Every row gives one point. To make a cloud, some directions were put in groups of two or more. Within a group, all points are equally far from the middle, so they leave a hole (a ring in 2 directions, a hollow ball in 3). The other directions are filled evenly. Then the cloud was stretched, turned, moved and blurred a little. Count the holes, and give their numbers of directions, smallest first.

Cloud:
0:  50 -15
1: -71  22
2:  16  60
3: -15 -38
4:  39  63
5:  33  25
6:  16 -82
7: -61  23
8:   1  21
9:  46  57
10:  13  17
11:  54   5
12:  12 -74
13:  32 -38
Holes: 0

Cloud (22 x 3):
0:  61 -32 -63
1:  42  31  35
2: -32  33 -78
3:  68 -20 -10
4:  67  30 -10
5:  11  66 -10
6: -30  51  -3
7: -49  33   8
8: -37  45  -9
9: -20 -65   6
10: -27  54 -60
11: -46 -45   2
12:  48 -45  32
13:  46  -9  68
14: -35  18 -73
15: -23  40  66
16:   3  68 -19
17: -54  11 -12
18:  46 -44 -45
19:  27  45  30
20:  42 -53   5
21: -17 -24 -72
Holes: 1 (2)

Cloud (30 x 4):
0:  61  51  10 -14
1:  -9 -53 -20  55
2: -36 -45  18  -5
3: -15  52  -4  82
4: -48 -35  10  -5
5:  30   1 -49  44
6:  17 -57 -17 -20
7:  76  20 -32 -46
8:  77  33 -32 -65
9:  46  -7  18 -79
10: -33 -47 -15  43
11: -65  35  -3 -15
12:  34 -58   0   0
13:  69  -7  22 -11
14: -68   1  13  30
15:  61  18   6 -87
16: -15 -30 -63 -21
17: -36  78   2 -33
18:  39  47 -74 -27
19:  38  -9 -39  54
20: -49  32 -35  24
21:  11 -13  74  -7
22:   7  40  80  27
23: -25  21  87  32
24: -63  16   4  62
25: -23 -33 -26  70
26:  63  22  43   8
27: -20  63 -45  12
28:  51  24  -6  77
29:  25  75   8  20
Holes: 1 (3)

Cloud, 32 rows:
0:  11  12  36  67
1:  45  68   9  -1
2: -16 -52 -11   5
3:  18 -55 -77  31
4:  32  62  43  34
5:  77 -56   6   7
6:  48  53 -15 -18
7:  41 -48   2  73
8:  54 -32  28  15
9:  64 -76  47 -20
10:  17  41  27 -64
11:  44  36 -49 -33
12: -20 -11   8 -30
13:  14 -43  -2 -40
14:  28   2 -34 -59
15:  51 -37 -13 -33
16: -30  -5 -34  51
17:  -4   2 -59 -59
18:  65 -30   7  68
19:   4  66 -24  19
20:  30 -53 -63  75
21:  13  15 -80  51
22: -28 -13 -72 -33
23:  62  17  -9  45
24:  70  41   9  26
25: -23 -77 -36  32
26:  67 -34 -26  79
27:   3 -51 -31  52
28: -54  21  11   4
29: -20 -56 -56   2
30:   6 -53 -52  15
31: -61  51 -32   2
Holes: 0

Cloud, 46 rows:
0:  24  64  23  43 -58 -44
1:  43 -50  17  66  35 -80
2: -62  53  -5  15 -23  -7
3: -12  47 -31  19 -30  26
4:  -8 -25  72  64 -41 -22
5:  44  26 -56  53  17   5
6:  57 -43  37  46  -2 -43
7: -15 -52  40 -14   9  33
8:  73  -2  50 -29  -9 -20
9: -19 -28  75   8  15   7
10:  41 -35 -45  47 -16  -8
11:  71   9  -2  56  -2  50
12:  94 -41  17  19  34  37
13: -47  43  18  75 -21 -20
14:  13 -28  95  14 -37 -17
15:  36   4 -34  33 -38 -14
16: -22  47 -34  42  -2   1
17:  19 -16 -50  -4 -19  40
18: -36 -44   4  86 -25  50
19: -27  24  30  90  10  26
20:   6  41 -16  36 -55  26
21:  19 -30  83  32 -27 -42
22:  32 -29  39 -37 -18  33
23: -24  10 -49  79  49  13
24: -68 -23 -18  52  -4   1
25:  43  24  36  49 -55  56
26:  21 -57 -13 -33  24 -58
27:  30 -52 -57 -14  13 -38
28:   6  11 -13  -2 -77 -50
29:  38 -54  -6  72  17 -62
30:  18 -56 -47  50  -1 -35
31: -12 -27  73  67 -27   4
32: -52  18  -5  -2  33  18
33: -49 -30 -55  44  57  25
34: -45 -13 -54  77  49  50
35: -26  38 -45  24  17  11
36:  20 -31 -28 -29 -16 -10
37:  22 -49  45   3  48 -43
38:  43 -12  71  32 -60 -66
39:  31  30   2  48 -55  19
40: -16  20  68  65  21  39
41: -63  22  30  -5  17  72
42:  80  18   1  43 -11 -42
43:  62  36  27   2  61  -1
44: -32  49  -7 -14 -20  62
45: -83  -5   5  48 -33 -14
Holes: 2 (2, 2)

Cloud, 72 rows:
0:  15 -42  44  80 -37   1  11 -19
1:  15   9 -80  38  34  -6 -13 -41
2: -75  14 -41  42   8 -13 -22  33
3:  36 -64 -72  45   9 -39  16  -7
4:  49 -17 -19  53   5  -8  19   2
5:  -7 -39  41  39 -39  -5 -19  40
6: -29 -32 -22  15 -29  47 -10 -45
7:  38  34  59  18 -37  33  12  13
8: -12  -2   9  82   8   8  -3  32
9:  36 -28  28  36 -29 -52 -20  -2
10:  49 -36 -20  -5 -34  55  -2  28
11: -41 -41 -36  -2  49   0  15  50
12: -52 -70 -34 -12  22 -24  14  11
13: -27   0  17  24 -45  19   1  31
14:  59 -34  -2  36 -33  12  51 -34
15: -22  27  27   7   9 -20 -20  50
16:  13  -3  -5   2 -30  -9  -5  50
17:  18  41 -60 -19  29  14  36  24
18:   1 -28  -1  23  -9  35  35   3
19:  28 -35   7  53  38  17  -9  42
20:  -6 -18 -27   0  15 -52  37  29
21:  37  31 -19 -14  57 -17  39  27
22:  61  28  28 -23 -41  46  -6 -11
23: -26 -25 -30  48  41 -11 -19  49
24:  -5 -15   9  -3  10 -41  47  48
25: -15  40   2  34  51 -76 -12  -7
26: -19 -17  -6  42 -32  14  46  42
27:   5 -11  34 -24  20  20 -10  54
28: -38  21 -20 -33 -39  48  55  32
29:   2  21 -26  43   6  26  73  53
30:  11 -10  29  38 -17   6  66  52
31:  82 -41  20  21 -30   1  35  25
32: -22  37 -34 -18  20  32  11 -30
33:  27  25 -62  23 -46  -7  71 -33
34: -23 -44  66  30  -8  26  -3  18
35:  14   4 -36  14 -27 -34  27  91
36:   1  23 -66  32 -60 -37  -5  23
37:  19  -2 -38  32 -47 -28  21  44
38:  30  17 -65  82  28  28  19 -80
39:  -5  -9  29  24  16  43 -35  10
40:  49  49  12  27  26 -14 -41  22
41:  20 -33  31 -24  47  48  17  -3
42:  19 -48  21   1 -35 -26  11 -30
43:  21  29   7 -35 -35   8 -13  22
44:   2  13 -23  47 -20 -11  17  44
45:  17 -19 -21 -60 -34  26  49  22
46: -35 -13 -20   2  -4   1  52  21
47:  -6 -56  48 -23 -24  13  55 -30
48:  -7  39  29  16 -41   3 -29  18
49: -20 -13 -14  -7 -24  17  36 -14
50:  -5 -36 -55  82  26  -5   2 -46
51:  -1 -45 -17 -28 -49 -22 -33  -2
52:  40 -10 -24  32  19 -47  62  30
53:   8 -26  34   9  34 -32  31   9
54:  12  35   3  41 -17  18  65  42
55:  36 -25  32 -29  25 -29 -40  43
56:  53  52  29 -23  54   1  21 -14
57:  60 -40   2  30   3  58   1  -2
58:  -3  23 -11  49  -1 -28  -5  16
59: -15 -11 -45  79   5  -7 -31  23
60:  13  11 -31 -72 -24 -17  42  23
61: -12 -62   9  33 -31 -31 -25 -19
62:  69 -32   2   7  35  38  16 -23
63:  51 -21  42  68  14  43  -7  -6
64:  54  28  14  30  41  34 -12  21
65: -15   0 -25  36  25  32  55  24
66:  65   5  -1  23  24  -2 -39   1
67:  45 -20 -12  69  31  11  16   6
68:   0  32 -49  -8  -1  52  -6 -36
69: -22  30 -25  95  24   0 -48  21
70: -19 -20  -4 -36 -22 -12   2  44
71:  23  15 -17  -4   5 -39  49  42
Holes: 0

Cloud (98 x 9):
0:  39  41 -35 -24  -7 -48  35 -18 -14
1: -21  40 -40  -5 -35  16  16  23   7
2: -12  53 -28 -17  33 -66  42 -11   1
3:  23   3 -45 -28 -31 -45 -13 -48  22
4:   3  67  -8  48  15 -40  -4  -9  31
5: -39 -34  33 -66  47  14  13  -8 -18
6:  21 -22   3  -4 -74  39  40  -9   7
7:  11  -8  18  15  95  15 -10   8 -61
8: -31  18 -21  84 -66   7  37 -34  -7
9: -20   5  53 -13 -31  -2  11 -31  33
10: -28 -29 -18 -37 -68  55  25  38 -17
11: -39  43   9   9  28  54  40  13 -38
12: -56  14 -43 -55 -16  27  30   4   2
13: -12  70  12   8 -16  -3 -19  45 -60
14:  12 -28 -13 -65 -28  51   8 -17 -24
15: -27  37  20  -5 -32 -16 -36  -7  16
16: -44   8 -52 -24  45   9  18  22   0
17: -21  82 -11  50 -29 -33  39  -7  26
18:  22  24 -18   5  -3 -70 -22  -6  25
19:  36   7  22  -5 -49  46  34   5 -47
20:  -6  21  23  44  37  61  -3  19   8
21: -34  -8 -28   2  12   8  23  39 -59
22: -11  87 -36  21  -3  -5  39  -6  15
23:  31  -7  23 -72 -35  25  -9  18  -9
24:  45 -22 -49 -11  -5  10 -20   4 -15
25: -21 -25 -49   8  21  -1  50  38  -4
26:  61   9 -26  31  14  20  -7 -14 -12
27:   4  68   9  42 -55 -13  -4 -34  16
28: -45 -48 -14 -23 -40  -9  27  27 -27
29:   7  10  26 -69   9  58 -14  22 -21
30: -42   8  -3 -21  19 -37  18   1 -33
31:  30   8 -24   4  49 -46 -66 -10 -12
32:  17   3 -45  26  21 -64 -39  -1 -12
33:  13  13 -23 -22 -46 -10  -9 -55   8
34:  16 -18 -38 -40 -23   7  15 -19 -28
35: -12  62  -8   1  39 -19  -1  36 -48
36:  40 -12 -59  -9   4 -68 -31  19  19
37:  -8  13   4 -46 -25 -48  53  17  18
38:   4  15  23   0  -1  46 -13   7  26
39:  19 -12 -15   8 -61 -67  33  17 -11
40:  31 -28 -54  36   8   7 -40 -15   2
41:  13  80 -10 -13 -34   6  58 -12 -44
42: -27  29 -25 -23 -74   8 -31  31  -2
43: -13  19 -48 -37 -42  27  -3   1 -21
44: -49 -41 -10  17 -52  10  13 -30 -14
45:  -7 -13  40  18 -31 -40  11  -6   6
46:  -9  32 -30   4 -70  -1 -12  14  44
47: -20  -4 -10  30  50 -36 -44 -23   9
48: -21  14   2  37  79  30 -27  27 -32
49:  -2  31  54  22 -52   8  24 -61  22
50:  -7  67 -46   5 -28   1 -12  14   4
51:  -7  12   6  42 -21 -17  19 -84 -37
52: -27  30  -7  32  19  17  26   5  34
53:  30  27  10  28 -29 -39  41 -32 -31
54: -19   4  56  53 -19  14 -19  27  -5
55:   0  40  -3  50  52 -34 -20  11 -18
56:  -6  59  20  12 -43  32  21 -29 -48
57: -14  23 -41 -42   3  32  11  -6  53
58:  -3  24  52  14   3  64   5  41 -41
59:  37  11   4 -11 -19  27  84 -21 -16
60:  10  19   5  -5  21 -16 -57  27  10
61:  13  39  -9 -45 -66 -28  -5  15  18
62: -59  52  -9  20 -15  35  31 -64 -46
63: -22  67  39  38 -46  -1 -27 -40 -12
64: -41  20  33 -43  14  34  26  -5 -11
65:   9 -17  40 -41  32   3 -10 -26 -19
66: -10  -5  -6  -4  58 -21  -2 -16 -51
67: -17  83   4  11  13 -30  16  -1 -28
68:  -6   9  29 -43  -3 -29  17  36 -70
69:  23  63  11  21 -33  -6  10  38 -16
70: -14  31 -14   9  41 -55  29 -30 -54
71:  22   2  15  13 -40  65  35  -4 -23
72:  48   3  28  -7  32  44 -19 -27 -30
73: -44 -48 -13 -19 -33  25  53  42 -22
74:  33  55 -14  10 -87 -31   3  11   6
75: -15 -35 -79 -37  38  29  37  41 -16
76: -37  40  30 -30 -12 -20  -8 -22 -11
77: -34   0  39  13  20 -12  32 -13 -93
78:  16  -5  18  69 -42  52   3 -37 -17
79:  45 -59  -7 -16 -32  -5  16  51 -27
80:  33  18 -28  22   3 -27 -36 -38 -42
81:  -5  47   1 -21  44  46  65  18  -6
82:  18  17  -1   8 -33  23 -42 -27  44
83:  -9  25  -1   6 -36  43  -9  52 -22
84:  27  59 -44 -27 -55 -22  -5  45  10
85: -21 -23 -57  11 -88 -22   9   6   0
86: -12  29 -18  17  35 -54   3 -14 -67
87: -21 -59 -29  -1  20  54   3 -17  -1
88:  63   5 -22 -49 -39   0  -4  43 -11
89:  18   3  25 -15  54  -5 -10 -18 -59
90: -16 -16 -14  21  22  51  39  48 -85
91: -32  72  20   1   8 -27  -5 -17 -31
92:  -7  32  29 -23 -57 -56  16 -39   6
93:  26  29  40  13 -45   5   2 -33 -35
94: -77   0   7 -45 -32   3  41   4  -1
95:  11  31 -32 -36 -89   0  58   7  -3
96: -29 -22   5  51 -26 -37 -43 -19 -37
97: -32  -9 -28  38 -69  14  -6   0  -9
Holes: 1 (3)

Cloud:
0: -57 -23  15 -63 -27  -5 -24  26  35
1: -17  34  -9 -50   6 -43 -21  21   7
2:   5   9 -23 -34  69 -15 -38 -25  40
3: -17 -27  24 -23 -78 -28  51  -5 -31
4:   5 -16 -34  -5  39  21 -25  27  14
5: -10 -10  -8 -62  19  44  18 -18  19
6:   7  34   4  11  -8 -22 -76  54  17
7:   8  12  22 -33   4 -26  -8   2  91
8:  45 -10  33  24  -2 -17  19   7 -27
9: -17  31  12 -33  -9  34 -32 -53 -20
10: -20   3  -6 -47  28  16  37   9 -12
11:  66 -14  12 -27  -3 -73  24  12  39
12: -61 -11  22 -22 -37 -14  39 -74 -14
13: -17 -29  43  15  11 -53 -17  25  51
14: -17   9  -3 -46 -25 -54   9   1  28
15: -45  80  41   1 -22   8  44 -43 -16
16:   7 -29 -33 -18  40  14  13 -21  -6
17:  26 -10  -5 -17 -82 -24   7  -7  29
18:  13  24  38 -52  47 -33  26 -31 -40
19:  24  13 -25 -11 -32 -19   7  38  19
20: -17   3   0 -13  32  21 -24  -3  80
21: -16  15  -1 -27  38  -8  57 -48  19
22:  30   1  22  22 -32 -36 -60   3 -21
23:   1 -84  24 -62  26 -31 -21  -4  34
24: -45  17   3 -43 -19  46   4  25  46
25: -41  84  34 -42 -36 -20  -2 -80 -16
26:  -7   0  44 -23  70 -36 -10 -21 -21
27: -18 -49  19  -2 -59 -22 -23 -22  16
28: -47  79  60 -39  44 -16  -6  -4 -21
29:  27 -40  56 -66  -5 -38  -1 -45  30
30: -33  63  29 -54 -51  40  34 -58  14
31: -33  21  52  37 -17 -29  14 -38  22
32: -13  20  -4 -16   0  20 -57  55  13
33: -26  36  64 -34  19 -18  -9  25 -35
34:  30 -91   2   8  13 -71   8 -13   0
35: -45  26   6 -31 -19  56 -23  -1 -13
36:  10  41  33  -7  14  -1  58 -20  22
37: -15   7  92 -54 -49 -12  30 -44  13
38: -15  76  29 -15  53 -34 -22 -19  52
39: -13  21  81 -10 -67  -8  22 -55  22
40:  50 -17  11 -32  37 -90  21  26  47
41: -28   3   4  16   9   2   5  14 -33
42:  12  46  31 -33  54  -6 -44   3   3
43:  36 -38  58 -88  13 -47   1 -23  21
44:  14  40  53 -22  22 -10 -13 -29 -33
45: -47   9  -6 -13 -38 -45  16  -1  39
46: -45  18  34 -31 -29  18  77 -37  13
47: -31 -14 -18  10 -28 -48  -6  14 -10
48: -10 -29 -27 -28  25 -25  12 -23  72
49: -20 -13  -1  29 -20  34  26   3   3
50:  39  -6  16 -23   5 -62 -43 -25  14
51:  -8  44  57 -23  -6  -8  19   0 -42
52:  31  46   4   4 -59 -17 -26   9 -11
53: -72  11  66 -28   5   1 -30 -34  21
54:  14 -55 -12  -8  61 -26  -2  42 -14
55:  18  38  38 -56 -13  14 -17 -25 -30
56: -53  30  22   8  29  -1 -74   4  15
57:   0 -54  25  -1 -32  22  11  18  12
58: -18  33  63 -45  39 -35 -23 -54   4
59:   0  12  51   7  -7  32  -5 -26 -13
60:  13 -27  11  19  42  -5 -25 -36  37
61: -45  89  64 -16  -5  -6   9 -44 -34
62: -14 -77   3 -40 -26 -26  16 -52   8
63: -24   7  16 -44  79  25 -49  -7  22
64:  13 -36 -50 -13  57 -47 -44  30  28
65:  18 -60 -10 -63 -23   1  24  -1  30
66:  33 -24   0   3  26  28 -25   6  20
67:  29 -34  42  -5  16   4  59 -25   8
68: -31   6   3  -8 -43  41   5 -56  19
69:  -5 -51 -16 -58  37  -8 -11  -8 -39
70: -25 -42  71 -28 -51 -22   9 -36  -2
71:  18   6  40 -72 -25 -55  -7 -44   0
72:  16   8  60 -32  22  19  12 -63  -1
73:  -1  40  65 -49  33  14  16  11  39
74:  -7 -11 -18 -43  35 -15 -18 -55  30
75:  36   7  10 -73  35  -6  -4  32  37
76: -52  24  10 -76 -20 -36  -3 -38   2
77:  53  29 -17  -8  11 -27  26 -18 -10
78: -55  36   4 -43 -13  32  10 -45  37
79:  44   7  52 -12 -33   2  10  -5   1
80:   6 -24  33 -20  35   7  40  15 -11
81: -36  19  39 -76   6 -58  40 -51   8
82:  25 -36  30   6  28 -52 -27 -30  46
83: -35  61 -11  -7   6 -43 -11  17   1
84: -50 -16  31  21 -10 -34  19  24  55
85:   7 -11  42  -5  -1   2  21  -9 -51
86:  53 -10  36 -10  10 -45  20  20  75
87:  21 -70 -10 -12 -14 -45  62   4  41
88:   9 -95  42 -47 -13 -20  21 -54  10
89: -28  23  50 -14  57 -12  -7 -19 -19
90: -10  65   8 -28  14 -37 -35 -25   9
91:  41 -14  46 -15  14 -36   4  41  57
92:  -3  25   6 -56 -11 -54 -18 -10  11
93:  14  -7  38  20 -28 -79  27 -31  13
94:  30  49  20 -23   2   9  11 -61   8
95:  16 -45  -1 -62  63  -6 -53  23  -9
96: -52  23  28  40 -11 -31  30 -11  43
97:   8 -50  44 -14  52 -20  32  -8  61
98:   4 -37  53 -23  21 -68   0   1  18
99:  52  29  30   4 -25  -8  53 -20   7
100:  46   6  17 -25  30  18 -17 -29   8
101: -26   0 -14   9 -34  16  47 -13  48
102: -32  81  13   7  26  24 -59  17  43
103: -21  54  -1  17 -32  -3  52 -45  35
104: -82 -27  29 -46 -20  -1   0 -18  26
105: -36  37  58 -16 -39  41 -14 -56  16
106:   1  -4 -18   6 -10 -61  13  46   9
Holes: 2 (3, 3)
